Every row gives one point. Two turns around zero, p and q, are shown by what they do to some points. Write where each new point lands after one turn and then the other. Backwards means that the second turn is done in reverse. Each puzzle has new turns, and all numbers are rounded.

Turn p:
[-2.5  1.6 -1.5] => [-3.1  0.6 -1.0]
[-1.0 -1.8 -1.5] => [-0.5 -2.0 -1.5]
[ 7.1  3.5 -3.6] => [ 4.6  6.0 -4.2]
[ 1.6 -2.5  2.5] => [ 2.8 -1.8  2.1]
[-2.4 -3.4  4.8] => [-0.2 -4.2  4.8]
[-2.7  2.6 -0.7] => [-3.5  1.4 -0.1]
Turn q:
[-1.1 -0.9  1.2] => [-1.3 -0.9  1.0]
[ 1.5 -2.6 -5.0] => [ 1.0 -1.5 -5.5]
[ 2.7 -5.8  1.9] => [ 1.5 -6.5  0.3]
[-2.5  1.2  5.0] => [-2.3  0.3  5.2]
[ 0.6  6.3 -1.1] => [1.8 6.1 0.5]
[-1.3  1.8 -2.1] => [-0.9  2.5 -1.5]
Where do these land?
q, then p: [-0.3  1.9  0.7] => [-0.4  1.5  1.3]
q, then p: [-0.2  2.2  4.0] => [0.4 1.0 4.4]
q, then p: [ 1.4 -4.2  2.6] => [ 2.5 -4.4  0.9]
p, then q: [ 5.6 -0.4 -2.7] => [ 5.2  1.7 -3.0]
q, then p: [0.7 0.3 0.2] => [0.7 0.4 0.2]
p, then q backwards: [-7.2  0.3 -4.8] => [-6.7 -4.6 -3.0]

Turn p:
[2.7 2.7 0.2 1.1] => [2.6 2.6 1.5 0.2]
[ -0.2 -10.3   0.4  -1.2] => [ 0.6 -8.6 -5.8 -0.1]
[-2.4 -0.9 -3.2  1.5] => [-2.5  0.2 -1.7  3.1]
[ 1.1  2.6  0.0 -2.8] => [ 0.2  2.7  0.1 -2.9]
[ 0.9  4.1  4.4 -1.8] => [ 0.9  1.5  4.5 -4.1]
[-2.2  1.7 -1.8  3.1] => [-1.9  1.5  1.3  3.6]
Turn q:
[ 2.5  2.6 -1.8  0.8] => [ 3.5  1.9 -0.9  0.3]
[ 0.8  0.5  2.3 -3.4] => [-1.0  1.4  1.9 -3.3]
[-1.2 -2.9  0.9  6.7] => [ 0.0 -3.8  1.5  6.2]
[ 3.0  4.2 -2.0 -1.8] => [ 3.6  3.9 -1.3 -2.0]
[-5.5  1.6  3.1 -3.1] => [-6.5  2.9  0.3 -0.8]
[ 0.6 -6.0 -2.4  0.8] => [ 0.6 -6.4 -1.3 -0.4]
Where do these land?
p, then q: [ 4.4  0.4 -2.4 -3.7] => [ 3.6  2.6 -3.0 -3.2]
p, then q: [-4.0 -3.9  1.7  1.4] => [-3.0 -5.0  0.0  1.5]
q, then p: [ 1.2  5.2 -1.4  4.8] => [4.2 3.8 2.8 3.7]
q, then p backwards: [ 3.5 -3.4 -1.7  0.2] => [ 2.4 -3.2  3.3 -0.1]
q, then p: [-6.0  3.0  0.5 -2.3] => [-6.0  3.1  1.5  1.6]
p, then q: [ 0.9 -1.2  3.3 -0.3] => [-0.1 -1.9  1.9 -2.4]
